Every row gives one point. The ring and each string are closed loops that go straight from each point to the next, and from the last back to the first. Before rounding, they use only three directions, however many columns there are. Count how often each string passes through the ring. Passing back the other way cancels.

Ring (8 x 3):
[[ -3  -1   1]
 [-15  -1  -1]
 [-23  -6   3]
 [-23  -9  17]
 [-15 -10  29]
 [ -4 -11  31]
 [  5 -11  19]
 [  4  -6   7]]
String (28 x 3):
[[  9   1  39]
 [  3   0  30]
 [-10 -15   7]
 [ -2 -26   3]
 [  7 -19  16]
 [ 14  -7  35]
 [  8 -20  24]
 [ 14   4  52]
 [  5   5  44]
 [ -7  -6  19]
 [-12 -23  14]
 [-12 -17  35]
 [ -8   1  50]
 [-10   0  34]
 [ -9  -5  19]
 [-17 -14  13]
 [ -9   3  30]
 [-12  -6  20]
 [-20 -23   1]
 [-30 -28   7]
 [-18   0  48]
 [-10   4  46]
 [ -5   9  60]
 [ -7  -6  47]
 [ -7 -20  34]
 [  8   4  59]
 [  8   9  50]
 [ -3  -2  25]]
Times through: 3
String (17 x 3):
[[ -7 -13  15]
 [  1   4  35]
 [ 11  -2  49]
 [ -2 -21  27]
 [-14 -28   5]
 [ -9  -8  17]
 [ -7   8  48]
 [-22  -3  35]
 [-33 -18  11]
 [-23 -24  -5]
 [-12  -7  14]
 [-18   8  36]
 [-26  -8  25]
 [-16   3  47]
 [ -8   4  54]
 [ -5  -9  45]
 [-12 -28   8]]
Times through: 3

Ring (10 x 6):
[[ -8 -23 -41  -7   4  -1]
 [ -8  -5 -42 -18  20  12]
 [ -6  16 -29 -26  34  27]
 [ -1  19 -10 -25  30  31]
 [  2   5  18 -11   7  26]
 [ -4  -6  25  -1 -11  21]
 [-17 -20  21  13 -33  14]
 [-24 -35   5  21 -44   3]
 [-21 -43 -11  19 -40  -6]
 [-10 -40 -32   5 -17 -10]]
String (22 x 6):
[[-36 -37  12  30 -60   4]
 [-17 -58   7  30 -59 -14]
 [ -7 -37  -5  10 -26  -5]
 [ -5 -24  -8   1 -11   4]
 [  4 -42 -10   4 -17 -11]
 [-20 -19 -26   1 -11   7]
 [-28 -20 -54  -1  -6   4]
 [ -4 -29 -57 -11  10  -8]
 [  9 -25 -34 -14  14  -5]
 [ -4 -11 -22 -11   9  10]
 [-22   8 -27 -12  11  25]
 [-25  34 -39 -27  36  41]
 [  1  40 -28 -43  60  42]
 [ 13  12  -4 -27  34  24]
 [ 11 -13   2 -11   7   9]
 [  0 -11  -1  -7   1  12]
 [-21  15   1  -8   3  34]
 [ -9   9  26  -5  -4  32]
 [  9 -20  44   4 -20  12]
 [  5 -28  21   5 -20   4]
 [-17 -12  -2   2 -14  15]
 [-43  -9   5  18 -39  24]]
Times through: 4
String (23 x 6):
[[-13  31 -45 -34  47  36]
 [ 11  -4 -33 -26  34  10]
 [ 10 -22 -14 -11   8   1]
 [  9 -16 -26 -16  17   3]
 [  7 -11 -32 -20  23   6]
 [ -4 -14 -13  -7   1   9]
 [-24  18 -35 -18  21  31]
 [-14  39 -43 -38  53  42]
 [  4  29 -22 -36  50  35]
 [  6  29  -6 -33  43  37]
 [ 23  -1  14 -21  23  17]
 [  4  -6   7 -10   5  16]
 [-19   4  -5  -5  -1  25]
 [-10  15  30  -7  -1  37]
 [-24  12   8  -3  -5  34]
 [-17   5  11  -3  -6  28]
 [ -8  10  32  -5  -4  33]
 [-15  11  10  -7   0  32]
 [ -9  -1   0  -7   1  21]
 [  7  -8   6 -11   7  14]
 [  9  -5   1 -15  14  15]
 [ -8   4 -12 -14  12  22]
 [-22  35 -34 -28  37  43]]
Times through: 2

Ring (7 x 9):
[[ -9  18 -20  18  20   0  -7  21 -18]
 [-21   8 -17  19  10  20 -18  24 -25]
 [-26  -9  -7   4 -16  27 -22  14 -21]
 [-20 -19   3 -15 -33   8 -13  -6  -3]
 [ -5  -8   4 -22 -21 -27   5 -20  17]
 [  6   5  -3 -17  -4 -42  14 -17  18]
 [  7  19 -16   2  16 -31  10   4   1]]
String (25 x 9):
[[ 14  -4   3 -34 -21 -54  22 -29  28]
 [ 15  -6  -3 -28 -23 -37  15 -15  10]
 [ -4   3  -7  -6  -5 -16   1  -2   1]
 [  1  22 -11   2  23 -42  13  -7  16]
 [ 16  24 -15  -4  20 -52  21  -6  13]
 [ 20  17 -16  -8   9 -43  19  -1   4]
 [  5   7 -12  -6  -1 -21   6   3  -3]
 [-10  12 -13   8  12  -9  -4   8  -5]
 [-16  32 -24  32  44  -3  -8  25 -14]
 [-15  32 -29  37  43   8 -12  35 -26]
 [ -5  11 -20  13   8   7  -9  24 -25]
 [ -8   2 -11   0  -4  -1  -6   8 -11]
 [-22   8 -12  14   9   9 -14  14 -13]
 [-38   6 -16  29  11  41 -32  31 -32]
 [-38  -2 -12  21  -1  42 -32  26 -29]
 [-32  -1  -8  13  -2  24 -23  14 -16]
 [-14  -1  -7  -1  -7   0  -8   4  -6]
 [ -7 -23   0 -21 -42   8  -9  -1 -12]
 [-23 -30   6 -20 -47  20 -18  -5  -9]
 [-32 -18   6  -9 -27  15 -19  -7   0]
 [-22  -1  -3   0  -5  -1 -10  -1   1]
 [ -3  -9  -2 -17 -23 -12   0  -6   0]
 [  2 -22   8 -37 -43 -26   7 -25  15]
 [ -6 -12   9 -29 -26 -35   9 -30  27]
 [-10   2   5 -17  -4 -41  10 -28  32]]
Times through: 1
String (31 x 9):
[[-13 -17  12 -29 -32 -26   3 -29  25]
 [ -3 -17   9 -33 -35 -29   7 -27  21]
 [-14  -4   5 -16 -12 -26   3 -22  22]
 [-14   3  -1  -7  -1 -22   1 -12  15]
 [ -7   2  -5  -7  -5 -17   1  -5   5]
 [  8  -3  -3 -21 -16 -32  11 -13  10]
 [ -2   5  -7  -8  -1 -25   5  -6   7]
 [-11  12  -9   4  12 -18   0   0   4]
 [  9   3  -9 -13  -8 -27   9  -3   1]
 [ 18  10 -14 -11   0 -36  15   0  -1]
 [  8  28 -23  12  30 -29   9  13  -6]
 [ -7  37 -27  31  48 -13  -1  25 -13]
 [-16  19 -16  18  23  -3  -8  14  -8]
 [ -7   7 -12   4   4  -6  -4   9  -8]
 [ -5   5 -12   1  -1  -7  -3   8  -9]
 [-16  15 -15  15  17   0  -9  14 -10]
 [-17  29 -24  32  38   4 -11  28 -19]
 [-16  31 -25  33  42   1 -10  27 -17]
 [-11  22 -19  19  26  -7  -5  16 -10]
 [ -3   9 -12   1   5 -13   0   6  -5]
 [ 14  10 -14  -7   1 -29  11   3  -3]
 [ 22  12 -13 -13   1 -42  19  -3   3]
 [ 15   3  -8 -18 -10 -36  15  -7   5]
 [ 23  10  -7 -23  -2 -60  26 -19  21]
 [  9  11  -3 -17   4 -56  21 -22  27]
 [-12  11  -3  -3  10 -30   5 -12  19]
 [ -7   0  -4  -9  -8 -16   1  -5   4]
 [ -1  -6  -2 -17 -19 -19   3  -9   4]
 [ -1  -8  -2 -18 -22 -18   3  -9   4]
 [  6 -16   2 -30 -35 -22   7 -15   6]
 [ -5 -19   9 -33 -37 -25   5 -26  19]]
Times through: 3

Ring (10 x 12):
[[ 10   7  -5   8   0 -24  31   1   3  -9 -14  -3]
 [ 18   0 -17  17   5 -21  20  -6   4   0 -10   1]
 [ 18  -9 -21  22  11 -12  -4 -12   1  10   0   4]
 [  7 -11  -8  16  14  -2 -25 -12  -6  12   9   2]
 [ -3 -10   5   9  13   4 -35  -8  -9  10  14   0]
 [-12  -7  14   0   6   7 -39   0  -7   1  15   0]
 [-15  -3  15  -4  -1   5 -31   7  -3  -7  12   0]
 [-14   5  17  -8  -7  -4  -7  13   2 -17   3  -2]
 [-12  10  17  -8  -8 -11  10  14   2 -20  -4  -4]
 [ -2  12  10  -3  -5 -21  31   9   1 -18 -13  -6]]
String (23 x 12):
[[ 17 -16 -23  25  15  -3 -27 -17  -1  17   9   6]
 [  1 -12   6  13  23   2 -35 -18 -18  19  13  -3]
 [ -5  -5  11   5  13  -1 -22  -7 -12   6   9  -3]
 [ -2  -4   3   6   6  -4 -16  -2  -4   0   6   0]
 [-18  -5  26  -4  13   8 -41  -4 -17   5  17  -5]
 [-26  -8  33  -9  11  18 -60   0 -18   4  25  -4]
 [ -2 -10  -5   8   0   5 -36   2   5  -1  13   7]
 [ -7  -1   9   1   2  -2 -16   3  -2  -5   6  -1]
 [-20   3  26 -11  -2   2 -21  10  -6 -12   9  -4]
 [-22   6  26 -13  -9   2 -17  17   0 -19   7  -2]
 [ -6   1   1   0 -11  -4 -10  13  10 -16   3   4]
 [  2  -2  -6   7  -3  -8  -6   5   7  -8   1   4]
 [-12  11  22  -9  -3 -13  14  10  -4 -17  -5  -7]
 [ -3   3   7   1   1 -11   4   4  -1  -8  -2  -2]
 [  5   3  -6   6  -5 -16  14   7   8 -12  -7   2]
 [  5  15   4   0  -7 -29  48  10   5 -20 -20  -5]
 [  6  15   6   1  -1 -31  52   5  -1 -16 -21  -8]
 [  3   4   3   5   3 -16  15   0  -2  -6  -7  -3]
 [  8   0  -6  10   3 -14   8  -2   2  -3  -4   0]
 [  8   2  -2  10   8 -18  16  -5  -4   0  -7  -4]
 [ 15  -2 -10  17  12 -18  13 -11  -4   6  -6  -2]
 [  5  -2  -1  10   9 -12   0  -6  -5   3  -1  -2]
 [ 14 -10 -22  20   5  -7 -14  -6   7   5   3   7]]
Times through: 0

Ring (6 x 14):
[[  2   7   8  13   8  27  -8 -16  25   2  -9  -5  11  -1]
 [  2   6  -9  15   9   3 -14 -10  -5  14 -15   4   4   1]
 [-11   1 -31   9  11 -25  -9 -12 -16  12 -13   4  -7  -3]
 [-12  -2 -29   7   9 -31 -10 -13 -14   2  -8  -6  -6   0]
 [  0  -2  -2   8   3  -9 -17 -13   4 -12   0 -21   8   8]
 [ -1   2  10   8   6  17  -8 -19  31 -14   0 -19  12   2]]
String (27 x 14):
[[ -8   6 -23  12  13  -4  -6 -14  -3  17 -17  10  -4  -6]
 [ -7   5 -29  13  12 -18 -11 -10 -19  21 -18  11  -6  -3]
 [  3   3 -23  15   7 -26 -23  -3 -34  18 -15   4  -1   7]
 [  2   2 -13  13   6 -15 -20  -7 -15   6 -10  -5   3   7]
 [-14   1 -22   6  11 -13  -3 -18   4   1  -8  -4  -4  -5]
 [-21  -2 -34   3  13 -28   0 -19  -1   0  -8  -3 -10  -8]
 [-22  -5 -41   2  10 -48  -5 -16 -15  -4  -5  -9 -13  -4]
 [  1  -3 -15  10   2 -32 -24  -6 -23  -4  -4 -16   2  12]
 [ 10   0  -1  14   1 -14 -28  -4 -17  -1  -5 -15  10  15]
 [ -1   1  -8  10   6  -9 -15 -12  -2  -2  -6 -11   4   5]
 [-14  -1 -21   5  10 -17  -4 -18   6  -4  -5  -9  -4  -4]
 [-23  -5 -37   1  11 -39  -2 -19  -5  -6  -4  -9 -12  -6]
 [-11  -4 -33   6   7 -43 -15 -10 -24   0  -6  -9  -7   3]
 [ -2  -1 -22  11   6 -30 -20  -7 -24   5  -9  -6  -1   7]
 [ -2   2 -13  11   7 -11 -14 -11  -6   3  -9  -6   2   3]
 [-14   2 -22   7  12 -10  -2 -18   6   3  -9  -2  -4  -6]
 [-23   3 -41   6  17 -21   5 -20  -2  14 -15  11 -14 -15]
 [ -5   6 -26  14  12 -12 -11 -10 -17  22 -19  13  -5  -3]
 [ 17   7   1  21   4   3 -29   0 -22  19 -16   3  11  13]
 [ 12   5   4  17   3   5 -25  -5  -8   8 -11  -6  12  11]
 [ -5   3  -8  10   9   2  -8 -15   9   1  -8  -5   3  -1]
 [-10   7  -9  10  14  20   3 -21  27   8 -13   5   2 -11]
 [  3  10   5  15  11  31  -7 -15  21  11 -14   4  10  -3]
 [ 19  10  16  21   4  28 -24  -5   3  13 -14  -1  18  10]
 [ 18   7  12  19   3  15 -27  -4  -5  10 -12  -5  16  12]
 [  3   5  -2  14   7   6 -15 -11   2   6 -10  -4   7   3]
 [-10   4 -15   9  12   2  -2 -18  12   5 -11   1  -1  -7]]
Times through: 5
String (28 x 14):
[[ 12   7  14  16   4  23 -19 -10  11   4  -9  -7  16   7]
 [ 14  10  17  18   6  35 -17 -10  16  10 -13  -1  17   5]
 [  0   9   0  14  11  25  -6 -16  19  12 -14   5   7  -5]
 [-11   4 -14   8  12   3  -1 -20  16   3 -10  -1  -1  -7]
 [  7   4  -1  15   5   2 -19  -8  -4   6 -10  -5   9   7]
 [ 11   6  -4  18   5  -1 -24  -3 -18  16 -15   2   8   9]
 [  6   4  -6  15   5  -4 -20  -7 -11   8 -11  -4   7   7]
 [ -1   3 -11  12   8  -6 -14 -11  -4   6 -10  -3   3   2]
 [  3   3 -14  14   6 -14 -20  -6 -18  11 -12  -1   2   6]
 [  5   2  -7  13   5  -8 -21  -7 -11   5  -9  -7   6   8]
 [-14   1 -21   6  12 -10  -2 -19   8   2  -9  -3  -4  -6]
 [-32  -2 -53   1  18 -41   8 -22  -6   6 -11   5 -20 -16]
 [-24  -2 -39   3  14 -31   2 -20  -2   1  -8  -1 -13 -10]
 [ -6   1 -15   9   8 -13 -11 -13  -2   0  -7  -8   1   1]
 [  8   0  -5  13   2 -17 -26  -5 -18   0  -6 -13   8  13]
 [  6  -3  -9  11   0 -29 -28  -4 -23  -5  -3 -19   6  15]
 [ -2  -4 -11   7   2 -27 -20 -10 -10 -11   0 -21   4  10]
 [-14  -3 -15   3   8 -15  -4 -20  13 -13  -1 -16  -1  -2]
 [ -6   1  -8   8   8  -4  -9 -16  10  -5  -5 -12   4   0]
 [  8   1   7  12   1   0 -22  -9   2  -7  -3 -19  13  12]
 [ 13   0  18  12  -1   8 -25  -9   9 -14   1 -26  18  15]
 [  0   1  17   7   3  19  -9 -20  36 -22   4 -27  15   4]
 [-12   2   4   4  10  20   4 -27  46 -18   1 -18   7  -7]
 [-12   3   0   5  11  19   4 -25  41 -12  -2 -13   6  -8]
 [-13   5   9   4  12  36   9 -30  60 -16  -1 -14   9 -12]
 [-13   5   6   5  13  35   9 -29  55 -11  -3 -10   8 -12]
 [-11   4  -7   7  12  11   1 -22  27  -3  -7  -6   3  -8]
 [  5   4   3  13   5   7 -16 -11   6   1  -7  -9  10   6]]
Times through: 3
